Each row of a before or after table is a point. The points were changed in one or more steps. Then noise was added and the rows were shuffled. The steps act on columns, c1 being the first. Name the steps. A step turns or swaps two columns, mirrors them in a line or flattens them onto one, adds a multiple of one to another, or multiplies or shifts one. Angles are multiples of 10 degrees, from the lower column toward the higher: turns from -170 to 170, lines from 10 to 170 but not 90. Use the fewest steps. Two steps may share a column if one is a turn and the other turns, adds or multiplies; they go together, in the order done. Otherwise the lowest column goes first.
In the rows, 128 means zero.

Before (14 x 2):
[[115 123]
 [135 139]
 [110 110]
 [111 154]
 [124 158]
 [148 155]
 [ 91 117]
 [104 122]
 [ 99 142]
 [ 99 138]
 [ 92 128]
 [117 112]
 [146 117]
 [120 155]]
After (14 x 2):
[[ 42 161]
 [ 42 151]
 [ 21 128]
 [ 72  84]
 [149 155]
 [ 89 115]
 [188 195]
 [116 202]
 [104 196]
 [ 55 112]
 [ 19 101]
 [ 75 193]
 [181  99]
 [ 93  88]]
Steps: multiply c1 by 3; multiply c2 by 2.5

Before (12 x 6):
[[196 104 165  91 125 159]
 [102 212  68 197 134 122]
 [ 62 121  43 113 207 110]
 [ 72 170 169 133 149 116]
 [168 106  89  88  88 137]
 [ 91 105 167 115 213 104]
 [ 67  80 133 172  94 163]
 [ 68 133 169 173 135 175]
 [119 180  88 175 194 123]
 [173  83  68 134 109 155]
 [ 88  81 158 120 147 149]
 [192 115 112 164  85 117]]
After (12 x 6):
[[108 216  68 176 135 126]
 [ 88 176 168 112 149 113]
 [ 86 110 169 152 133 172]
 [176  89 164  70 123 158]
 [ 82 132  44  92 208 109]
 [103 117 167  95 214 105]
 [160  69  69 118 109 154]
 [100  73 157 101 147 147]
 [121 182  88 157 195 123]
 [156 103  90  68  88 136]
 [ 85  60 134 150  94 164]
 [173 121 113 148  84 116]]
Steps: multiply c1 by 0.7; add -0.5 times c6 to c2; shift c4 by -20

Before (11 x 11):
[[164 119 147 158  96  83 185  76 107 129 150]
 [139  79  91 159 139 107 183 105 208 108 120]
 [ 66 179  63 204  53 139 108 103 197 121  94]
 [135 167 139 139 152  92 120 159 179 220  95]
 [ 85 165  86  94 135  73  74 137 147  99 174]
 [173 178 151 195 100  67 165 141 178 117  75]
 [109 161 156 112 112 179 173 140  83 155 126]
 [ 64  83 127 164  79  86 174 135 113  96 174]
 [132 120  79 183  35 179 184 155 188 122 172]
 [118  74  71  95  81 116 124 162 166 103 102]
 [131 154  33 229  54  74 186 140 182  95  98]]
After (11 x 11):
[[ 67 164  62 206  55 138 110 101 195 116  92]
 [133  93  91 158 143 105 186 105 210 109 119]
 [166 123 143 156  95  79 187  76 108 128 154]
 [ 84 152  86  97 135  74  76 139 149  96 175]
 [119  92  77  91  82 117 120 165 168 105  99]
 [ 62  94 123 159  79  83 174 128 112  94 175]
 [128 150  34 225  55  76 188 142 185  94 100]
 [111 149 156 112 111 181 171 140  83 158 123]
 [174 169 149 199  99  64 169 147 183 112  74]
 [138 153 139 139 151  87 120 159 186 220  99]
 [130 122  80 187  38 182 182 158 189 118 173]]
Steps: multiply c2 by 0.7

Before (10 x 20):
[[142 158 122  97 132 129 122 105 147 112 175 161 129 142 140 135 163 138
   94  81]
 [132 150 125 103 168  76 119 102  95 117 176 104 132 109  73 188 145  87
  142 137]
 [ 87  73 105  88  78  60 118 145  89  79 127 112 177 139 109 164 109 128
  129 101]
 [145 161 134 141 156  97 116 135 160 155 157 144 101 174  80 140 112 156
  148  91]
 [172 112 203 138  89 118 138  91 140  87 145 184 129 107  66 151 193 100
  115 122]
 [138 132 134  72 149 103 148  67  73 151 120 158 148 124  97 148   7 102
  110 118]
 [126 117 167  65 158 105 101  86  62 119 124 138 193 148 133  91  93 126
  140  92]
 [122 136 159 135 155  62 154  78 158 162  99 187 103 161 140 106 163 114
  131 150]
 [138 100 146  99 126 157 158  75 147 101 173  78 107 138 214 102 175 130
  162 101]
 [100 130 108 119 183  46 102 105  68 164 104 133 119 110  88 100 123 167
   98 123]]
After (10 x 20):
[[ 87  31 110  88 123  59  67 146  90  83 106 164 178 141 109 168 113 128
  140 107]
 [136 134 134  72 130 101  97  74  72 151 129 161 147 125  98 150   8  99
   91 120]
 [100  83 106 122 128  49  51 118  64 165 122 163 121 109  89  98 121 166
   92 121]
 [128  98 129 105 147  81  70 100  97 119 184 118 135 105  73 190 145  85
  132 136]
 [149 147 132 141 135 100  68 129 161 152 161 137 101 172  79 139 116 154
  149  95]
 [126 108 170  64 129 104  51  84  63 120 136 155 197 149 138  93  92 124
  129  94]
 [133  95 151 104 144 157 111  66 149 101 167  88 110 137 219  98 178 130
  138  99]
 [122 122 159 135 121  64 105  80 163 162 112 199 102 157 137 108 166 118
  119 153]
 [140 168 121  98 145 131  71 117 147 112 173 135 132 141 138 136 167 137
   86  80]
 [171 135 201 138 130 117  88  94 143  87 133 189 131 109  63 147 197  94
  101 120]]
Steps: add 0.7 times c6 to c2; turn c2 and c12 by -30 degrees; flatten c5 and c11 onto the line at 70 degrees; shift c7 by -50; turn c8 and c19 by 20 degrees
